Rows are points. Two turns around zero, p and q, are shown by what they do to some points. Where does a point land after both, in the order given? Backwards means that the second turn is done in reverse. Each puzzle has new turns, and all numbers are rounded.
In the rows, 128 means zero.

Turn p:
[ 80 147] -> [114  78]
[150  80] -> [173 155]
[124 173] -> [ 84 119]
[118 120] -> [137 119]
[168 121] -> [131 169]
Turn q:
[122 147] -> [108 125]
[179 104] -> [158 175]
[ 83 133] -> [117  84]
Where do these land?
p, then q: [150 165] -> [105  92]
q, then p: [ 72 121] -> [184 133]
p, then q: [148 140] -> [108 117]
p, then q: [142  86] -> [115 170]

Turn p:
[ 65 156 115 127] -> [171 175 153 144]
[144 108 177  99] -> [118 122 105  71]
[152 145  67 161] -> [106 113 139 198]
[129 126 182 149] -> [160 107  94 102]
[158 134  85 103] -> [ 76 139 137 150]
[119  99 143 129] -> [137 112 141 103]
Turn q:
[109 119 178 115] -> [108 167 139 161]
[126 118 133 110] -> [107 133 127 128]
[123  86 100 124] -> [ 99  87 137 130]
[121 215  66 156] -> [208 106  60 100]
[154 121 169 108] -> [108 169 153 117]
[135 109 121 156] -> [138 106 153 132]
Where do these land?
p, then q backwards: [ 92 115 105 132] -> [144 117 153 160]
p, then q: [127 137 168 114] -> [114 121 102  97]
p, then q: [147 161 151  75] -> [137 120  60 121]
q, then p: [110 161  99 145] -> [ 89 105 140 146]
p, then q: [164  66 117 175] -> [ 76 104 181 166]

Turn p:
[178 135  81  67  90 143 192 100] -> [ 98 103  79  99 163  62 127  59]
[ 98 167 126 117 117 141 131 120] -> [ 99 131  97 155 117 139 117 126]
[134 113 172 130 115 112 151 144] -> [151 125 157 157 137 129 146 100]
[111 110 110 129 164 153 134 125] -> [113 159 120 102 133 137 152 144]
[123 144 158 115 119 106 128  57] -> [148 146 100 172 169 110  90 135]
[115  69 145 126 127 164  51 172] -> [193 112 119 103  79 166 179 166]
[106 136 145 157 171  79  79 174] -> [150 154 185 127  78 172  97 154]
[116 150  77 173 121  92 169 107] -> [ 69 115 151 114 175 144  85 127]
[170 128 137 138 128 160 117 153] -> [132 106 143 123 101  94 158 142]
Turn q:
[128  71  92 115 213 111 147 115] -> [100  62 150 146 193 126  95 168]
[117 155 199 121 126 127 117 157] -> [184 154 107  80 115 131 125 142]
[133 138 104 212 122 135 163 123] -> [109 148 159 183  74 127 113 163]
[115 132 135 119 103 108 152 155] -> [148 126 161 108 112 141 143 117]
[ 95 134 145  83 133 151 122 163] -> [124 137 127  60 145 139 134 128]
[129 168 157  66 121 140 109  82] -> [149 171  99 108 178  93 138  87]
[187 140 109 157 113 154 158 107] -> [115 159 133 186 113 146  91 104]
[110  76 149 162 104 122  81 101] -> [125  81  86 130  83  81 130 126]
[138 137  63 116 116 105 102 151] -> [ 99 113 128 149 139 168 183 116]
Where do these land?
q, then p: [ 95  66 154 142 141 103  93 104] -> [173 116 151  71 149 155 119  94]
q, then p backwards: [ 93 136 125 168 137 134 130 145] -> [133 142 123 153 158 153 100 139]
p, then q: [104  48 112 143 105 157 112 139] -> [ 99 129 158 112 162 163  63 104]
q, then p: [117 152 180  84  97 100  94 107] -> [119 140 127  98 158  65  87  95]
p, then q backwards: [171 123 126 154 158 116 222 158] -> [ 77 136  73  76  97 134 180  93]
q, then p: [118 162 104 156 140 110  90 172] -> [ 76 110 135 123 117 132 175  96]
q, then p backwards: [137 159 112 151 115 124 134 100] -> [123 147 169 122 147 138 142 126]
p, then q: [139 121 119  92 155 222 101 112] -> [117 128 212 142 134 176 171 105]
q, then p: [148 126 112 158 116 138 103 109] -> [103 102 132 121 146 155 117 143]
q, then p: [139 157 118  89 154 106 174 104] -> [133 178 164 153 117  96 127 158]
p, then q backwards: [147 159 146  71  90  98 154 158] -> [166  91 135 119  63 130 136  89]

Turn p:
[139 141 137 110 106 152 157 175 144 150 125] -> [116 140 161 147 116 106 154 166 112  99 129]
[149 142 140 110 172 144 150 103  81 129 166] -> [110 132 132 183 151 128 114  81 160 118 151]
[ 89 140 102 202 154 128 140  69 198  59 108] -> [119 153 104  56 200 219 127 123 114 147  87]
[152 134 124 124 116 121 101 138 147 193 150] -> [ 88 136 127 112  91  71 133 126 136 129 120]
[131 147 110  73 117 144 108 117 100 124 178] -> [139 128 150 157 147  84 135 119 179 163 145]
[135 135  97 111 178 103 130 112 140  91 107] -> [126  83 146  99 162 161 133  97 135 128 142]
[114  91 114 135 108 163 129 172 100 172 102] -> [130 119  92 161 101  98 159 159  78 128 143]
[189  68 153 144  50 132 131 148  83 134  99] -> [157  88  85 176  84 100  86 191 122  93  91]
[116 109 141  79 124  94 142 110 123 152 183] -> [164 148 141 131 122  78 135  77 160 111 124]
[ 74 186 106 188 140  89 130 126 159 107  94] -> [118 157 148  58 156 174  99 128  68 157 139]
[150  81 165 148 110 140 104 181 109 112 126] -> [146 121  88 144  82 137 122 181 144  98 151]
[ 96 162 147 114 161 126 114  84 150 112  98] -> [124 133 161 113 124 182 137  89 127 167 114]
Turn q:
[154 143 120 171 127 138 115 149 173 145 125] -> [130 115 117  77 127 124 115  91 137 144  96]
[ 96  88  89 112 161  84  64 126  93 123 132] -> [ 74  98  81 152 129 118 141 124  94  84 182]
[164 111 161 126 154 117 133 173 117 148 112] -> [169 129 104 137 161 128 140  86 151 135 148]
[123 131 135 170 157 142 161 156 148 156 176] -> [145  85 139 135 122 161  90  88 132 168 111]
[168 149 146 121 181 137 146 114 135 134 130] -> [135 123 157 130 146 155 175  95 139 149 121]
[127 163 128 183 154 145 164 135 114 132  93] -> [119 104 131 135 130 108 139 124 179 186 100]
[ 74 110  94 102 151  71 127 171 115 110 116] -> [123  87  95 132 124 111 125 158 110 136 211]
[126 139 187 165 125 121 130 104 148 146 119] -> [162 124 109 134  93 140 150 120 147 130  78]
[142 153 122  77  37 146  95  92 120  67 157] -> [122 183 196 106 109  95 111 173 107  47 120]
[157 119 127 170 133 118 193 108 154 130 118] -> [133 158 134 123  91 141 132 102 145 196 118]
[131  94 131 127 177 161 142 149 171 154 104] -> [129 124  94 104 165 189 130 115 146 162 130]
[126 160 103  91  32 136 108  83 114 159 148] -> [126 173 157 130 129  82 106 169  55  95  77]
[106 160 136  51  55 146  95  81 114  87 139] -> [130 166 180 125 124 109 135 209  96  49 116]
[ 97  71 113 125 148 128 120 152  77 103 122] -> [ 96 122  97 171 140 131 104 138 153 112 184]
Where do these land?
p, then q backwards: [102  88 131  68 140 132 105 146 166 187 105] -> [151 178 145 148 151  54 115  84 145 114 116]
p, then q backwards: [116 130  83  96 147 176  94 117 139 149 145] -> [146 152 105 142 178 112 144 117 107 132  75]
p, then q: [ 71 189 202 123 107 100  51 152 162 102 160] -> [220 130 173  81 168 118 121 140  80  93  58]
q, then p: [139 120 127 183 177 113 161 133 109  86 126] -> [128 181 108  97 124 105 148 118 126 124  66]
q, then p backwards: [113 124  71 104 100 138 129  99 169 123  98] -> [115 160 111 185 109 135 109 156 171 142 119]
q, then p: [172 187 133 193 103  66 138 159  75 122 114] -> [151 114 134  61 106  99  62  81 121  92  67]
p, then q: [145 139 137 178 160 124 128 115 106  97 116] -> [ 79 105 129 122 152 150 109 136 132  96 111]
q, then p: [137 136 130 169 131  93 162  96  82 130 128] -> [125 160 113 105 120 111  85 127  85 122  90]
p, then q backwards: [118 110  84 111  98 144 166 161 159 173 147] -> [145 177 116  94 103 100  90 106 100 139  89]
p, then q: [ 96  50 126  93 117 188 102 125 120 129 123] -> [119 171 133 114 124 111  94  96 122 218 129]
p, then q backwards: [144 126 140 125 114 172 134 118 165 157 116] -> [122 146 129 142 129 141 116  66 119 133 111]
q, then p: [186 124 139 120 137 102 167 148  88  94 118] -> [ 96 177 148 105 135 121  93  96 156 101  98]
p, then q: [127 152 155 127 146 124 174 126  78 111 123] -> [103 110 140 141 109 133 131  96 166  94  92]
p, then q backwards: [125 116 133 103 114 120  81  96 174 132 171] -> [163 151 146 177 121 138 139 130 151 106  78]
